Each row is a point. To make a cloud, some directions were put in groups of two or more. Within a group, all points are equally far from the middle, so they leave a hole (a ring in 2 directions, a hollow ball in 3). The other directions are filled evenly. Then the cloud was stretched, turned, moved and blurred a little. Count the holes, and give their numbers of directions, smallest first.

Cloud:
[[ 0.27  0.06 -0.48]
 [ 0.11 -0.02  0.25]
 [ 0.61  0.09  0.73]
 [-0.15  0.11  0.14]
 [ 0.59 -0.03  0.24]
 [-0.17 -0.34  0.32]
 [-0.44 -0.28  0.03]
 [-0.43  0.13  0.08]
 [-0.09 -0.63 -0.17]
 [ 0.15  0.45  0.51]
 [-0.04 -0.32 -0.12]
 [-0.18 -0.04  0.81]
 [ 0.23 -0.31 -0.12]
 [-0.23 -0.54  0.05]
 [-0.44 -0.08 -0.24]
 [-0.38 -0.50 -0.11]
 [ 0.20  0.44  0.54]
 [ 0.10  0.55  0.19]
 [-0.40 -0.08 -0.19]
 [ 0.01 -0.23 -0.19]]
Holes: 0

Cloud, 29 rows:
[[-0.05  0.44 -0.36  0.26]
 [-0.30  0.26 -0.31 -0.37]
 [ 0.25  0.14 -0.60  0.07]
 [ 0.53  0.15 -0.49 -0.28]
 [-0.54  0.21 -0.56 -0.04]
 [ 0.50  0.29 -0.45 -0.31]
 [-0.13 -0.07 -0.07 -0.12]
 [ 0.07  0.22  0.08  0.18]
 [ 0.19 -0.11 -0.17  0.05]
 [-0.42 -0.16 -0.67  0.50]
 [-0.65  0.58 -0.39  0.46]
 [ 0.10  0.31 -0.58 -0.35]
 [ 0.29 -0.28 -0.05  0.14]
 [ 0.00  0.50 -0.65  0.40]
 [ 0.36 -0.24  0.03 -0.04]
 [ 0.18  0.14 -0.38  0.26]
 [-0.36 -0.04 -0.22  0.50]
 [ 0.16  0.28 -0.15  0.13]
 [-0.31 -0.26 -0.38  0.25]
 [-0.21  0.26 -0.08  0.55]
 [ 0.37 -0.13 -0.36  0.21]
 [ 0.50  0.44 -0.10  0.11]
 [ 0.45 -0.46 -0.34  0.06]
 [ 0.12  0.00 -0.25  0.35]
 [ 0.23  0.19  0.20 -0.23]
 [-0.53  0.50 -0.34  0.29]
 [-0.61 -0.23 -0.33  0.35]
 [-0.28  0.24 -0.15  0.56]
 [-0.21 -0.54 -0.17 -0.11]]
Holes: 0

Cloud (54 x 6):
[[-0.02 -0.07  0.38  0.48 -0.33 -0.52]
 [ 0.09 -0.39 -0.15 -0.81 -0.45  0.04]
 [ 0.11 -0.35 -0.19  0.00 -0.38 -0.44]
 [-0.13 -0.06 -0.05  0.51  0.28  0.32]
 [ 0.48 -0.11  0.16 -0.50  0.01  0.15]
 [ 0.05 -0.18 -0.04 -0.88 -0.10  0.20]
 [ 0.57 -0.14  0.10 -0.17  0.02 -0.21]
 [ 0.27  0.01 -0.44 -0.79  0.05  0.17]
 [ 0.46 -0.36  0.06  0.10 -0.20  0.08]
 [-0.27  0.16  0.25 -0.14  0.08  0.14]
 [ 0.48  0.01 -0.33 -0.50 -0.53 -0.07]
 [ 0.21  0.05 -0.05 -0.83  0.05  0.36]
 [ 0.16 -0.20  0.05 -0.39 -0.81 -0.20]
 [-0.22  0.13 -0.10  0.21 -0.20 -0.56]
 [-0.04  0.04  0.34  0.57 -0.32 -0.17]
 [ 0.22 -0.32 -0.31 -0.49 -0.63 -0.02]
 [ 0.26 -0.50  0.15  0.03 -0.25  0.01]
 [ 0.25 -0.51  0.14  0.10 -0.25 -0.16]
 [ 0.19 -0.43  0.22 -0.52 -0.29 -0.03]
 [ 0.32 -0.11 -0.21 -0.63 -0.20  0.61]
 [ 0.33 -0.38  0.10 -0.02 -0.16  0.28]
 [ 0.15 -0.47  0.11 -0.58 -0.42  0.15]
 [-0.32  0.19 -0.14 -0.08 -0.34 -0.24]
 [ 0.27  0.30  0.16  0.60 -0.10 -0.26]
 [-0.07  0.36  0.21  0.30  0.41 -0.06]
 [ 0.00  0.48 -0.16 -0.30 -0.18 -0.26]
 [ 0.12  0.20  0.18  0.72 -0.16 -0.19]
 [-0.18  0.22 -0.26  0.47 -0.20 -0.14]
 [ 0.40  0.14 -0.25  0.09 -0.31 -0.33]
 [ 0.27 -0.41 -0.10 -0.63 -0.69  0.09]
 [ 0.48  0.19  0.29  0.29 -0.21 -0.40]
 [-0.43  0.30 -0.19  0.19  0.32 -0.18]
 [ 0.22 -0.45  0.18  0.09 -0.29 -0.43]
 [ 0.47  0.10 -0.32 -0.24 -0.37 -0.26]
 [ 0.21  0.41  0.27 -0.19 -0.24 -0.12]
 [ 0.53  0.11 -0.08 -0.69 -0.57 -0.14]
 [ 0.35 -0.23 -0.42 -0.48 -0.45  0.12]
 [-0.22  0.23 -0.14  0.17  0.55 -0.04]
 [ 0.12 -0.10 -0.05 -0.03 -0.24 -0.71]
 [ 0.31  0.25 -0.29  0.03 -0.35 -0.27]
 [ 0.19 -0.31 -0.05 -0.94 -0.41 -0.06]
 [ 0.64 -0.10  0.22  0.12 -0.37 -0.24]
 [-0.15  0.07  0.23  0.76 -0.13 -0.28]
 [ 0.26 -0.44  0.07 -0.58 -0.71 -0.02]
 [ 0.07 -0.08 -0.13  0.39 -0.41 -0.45]
 [ 0.63 -0.09  0.28 -0.20 -0.24 -0.33]
 [ 0.28 -0.32  0.08 -0.47 -0.80 -0.10]
 [ 0.68 -0.10  0.11 -0.66 -0.46  0.02]
 [ 0.24 -0.25  0.02 -0.87 -0.56 -0.25]
 [-0.01  0.02  0.41 -0.07 -0.49 -0.38]
 [-0.25  0.17  0.39  0.18 -0.07 -0.14]
 [-0.30  0.09  0.19  0.07 -0.16  0.23]
 [ 0.39  0.30  0.12 -0.30 -0.52 -0.06]
 [-0.05  0.47 -0.06 -0.38 -0.16 -0.12]]
Holes: 3 (2, 2, 2)

Cloud:
[[ 0.30 -0.02  0.28  0.01 -0.05  0.00  0.63 -0.49]
 [ 0.20  0.15 -0.24  0.31 -0.05  0.40  0.55  0.26]
 [-0.02 -0.30  0.47  0.14  0.30  0.63  0.21  0.08]
 [-0.17 -0.08 -0.23 -0.24  0.22  0.48 -0.31  0.24]
 [-0.35  0.05  0.19 -0.43  0.40  0.67  0.07 -0.16]
 [-0.05  0.05 -0.28 -0.55 -0.07 -0.30 -0.32  0.27]
 [ 0.75 -0.32  0.10 -0.57 -0.07 -0.14 -0.29 -0.01]
 [-0.54 -0.12  0.24  0.25  0.04 -0.20 -0.16  0.24]
 [ 0.34 -0.17  0.21  0.22 -0.26  0.05 -0.19 -0.40]
 [-0.23 -0.01  0.02 -0.30  0.38  0.41 -0.28 -0.13]
 [-0.39  0.60  0.04 -0.44  0.39 -0.22  0.27  0.29]
 [-0.44 -0.10  0.26  0.21  0.27 -0.29 -0.15 -0.10]
 [ 0.13 -0.21  0.55  0.15  0.23 -0.05  0.55  0.02]
 [-0.24  0.81  0.19 -0.14  0.01 -0.03  0.17  0.41]
 [-0.47  0.08  0.37  0.52  0.11 -0.25  0.00  0.04]
 [ 0.30 -0.22  0.09  0.25 -0.03 -0.13  0.66 -0.32]
 [ 0.64  0.33  0.46 -0.55 -0.14 -0.10  0.02 -0.19]
 [ 0.43  0.45 -0.18  0.05 -0.01 -0.09  0.48 -0.39]
 [ 0.27 -0.33  0.63 -0.42 -0.01  0.25  0.19 -0.04]
 [ 0.31  0.62  0.26 -0.02  0.06 -0.45  0.41  0.03]
 [ 0.03  0.97  0.01 -0.27  0.06  0.09  0.25 -0.02]
 [-0.09 -0.03  0.27 -0.24  0.48  0.62  0.18 -0.13]
 [ 0.16  0.24 -0.37  0.23 -0.35  0.06  0.17 -0.08]
 [ 0.53  0.07  0.47 -0.89 -0.09  0.12  0.30 -0.25]
 [ 0.26 -0.57  0.18  0.40 -0.01  0.42 -0.03  0.15]
 [ 0.26  0.00  0.31 -0.27  0.28  0.37 -0.06  0.50]
 [-0.16 -0.12 -0.02 -0.21  0.11 -0.24 -0.28  0.57]
 [-0.30  0.20  0.42 -0.06 -0.25 -0.05 -0.03  0.13]
 [-0.36  1.02 -0.25 -0.46  0.30  0.24  0.21 -0.11]
 [ 0.01  0.02  0.18 -0.38  0.61  0.06 -0.15 -0.59]
 [ 0.10 -0.36 -0.16 -0.19 -0.06 -0.10 -0.02  0.66]
 [-0.29  0.24 -0.31  0.20 -0.28 -0.49 -0.04  0.64]
 [ 0.19 -0.32  0.48  0.32  0.37  0.37  0.14 -0.06]
 [ 0.17  0.12 -0.02 -0.92  0.25  0.48 -0.40 -0.13]
 [ 0.19 -0.35 -0.21 -0.40 -0.04  0.17  0.37 -0.43]
 [ 0.31  0.04  0.59 -0.21 -0.18 -0.03  0.38 -0.23]
 [ 0.09 -0.24  0.04  0.19 -0.16  0.27  0.69  0.02]
 [ 0.57  0.32  0.27 -0.95  0.14  0.35  0.15 -0.14]
 [ 0.21  0.03  0.13 -1.20  0.00  0.13 -0.40 -0.07]
 [ 0.28  0.23  0.38 -0.35 -0.34 -0.37 -0.22 -0.11]
 [ 0.25 -0.18 -0.22 -0.37  0.21  0.15 -0.32  0.09]
 [ 0.07 -0.05  0.36 -0.62  0.21  0.03  0.39 -0.16]
 [ 0.45  0.36  0.19 -0.24  0.21  0.38  0.37 -0.36]
 [ 0.33 -0.20  0.32 -0.56 -0.08  0.43 -0.15  0.48]
 [ 0.03  0.33  0.16 -0.37  0.00 -0.62 -0.36 -0.04]
 [ 0.36  0.45  0.22 -0.11  0.14  0.30  0.35 -0.43]
 [ 0.46  0.38  0.06 -0.37  0.31  0.31  0.41 -0.19]
 [ 0.32  0.54 -0.31 -0.12 -0.22  0.09  0.39 -0.22]
 [ 0.27  0.40  0.25  0.32  0.40  0.23  0.42  0.23]
 [ 0.78 -0.05  0.44 -0.27 -0.12 -0.33 -0.19 -0.09]
 [ 0.55 -0.30  0.64 -0.28 -0.16 -0.14  0.00 -0.07]
 [-0.29  0.46  0.31 -0.41  0.02 -0.28  0.05 -0.10]
 [ 0.40 -0.43 -0.12 -0.65 -0.31 -0.12  0.02  0.16]
 [-0.29  1.02 -0.25  0.00  0.30 -0.05  0.32  0.00]
 [-0.10  0.71  0.03  0.36  0.17  0.24  0.48  0.01]
 [ 0.14  0.73  0.18 -0.35 -0.19  0.01  0.42  0.19]
 [ 0.21  0.13  0.59  0.22 -0.03 -0.07  0.25  0.48]
 [-0.35  0.00 -0.23  0.28 -0.14 -0.76 -0.02  0.47]
 [-0.24  0.43 -0.05  0.13  0.50 -0.22 -0.32  0.12]
 [-0.06 -0.23  0.04 -0.25  0.36  0.09 -0.33 -0.39]
 [-0.24  0.90 -0.06  0.12  0.31  0.03  0.28 -0.14]
 [-0.50  0.25 -0.22  0.40  0.05 -0.69  0.47 -0.07]
 [-0.39  0.32 -0.39  0.30 -0.15 -0.12  0.36 -0.13]
 [-0.03 -0.28  0.08 -0.28  0.24  0.66 -0.22  0.01]
 [ 0.31  0.16 -0.24  0.17 -0.09  0.31  0.50  0.03]
 [-0.16 -0.21 -0.12 -0.08  0.28  0.51 -0.26  0.24]
 [-0.05  0.36 -0.12 -0.68 -0.19 -0.10 -0.45  0.15]
 [-0.49  0.41 -0.11 -0.44  0.20  0.11  0.49  0.56]
 [ 0.69 -0.09  0.30 -0.69  0.17  0.05 -0.25 -0.10]
 [ 0.17  0.16 -0.15 -0.48 -0.74 -0.27 -0.15  0.08]
 [ 0.13  0.28 -0.13  0.21 -0.44 -0.37  0.47  0.47]
 [-0.36  0.90 -0.48 -0.44  0.11 -0.09  0.31  0.27]
 [-0.44 -0.31  0.30 -0.29  0.09  0.50 -0.08  0.19]
 [-0.50  0.10 -0.28  0.36 -0.20 -0.46  0.34  0.09]]
Holes: 3 (2, 2, 2)
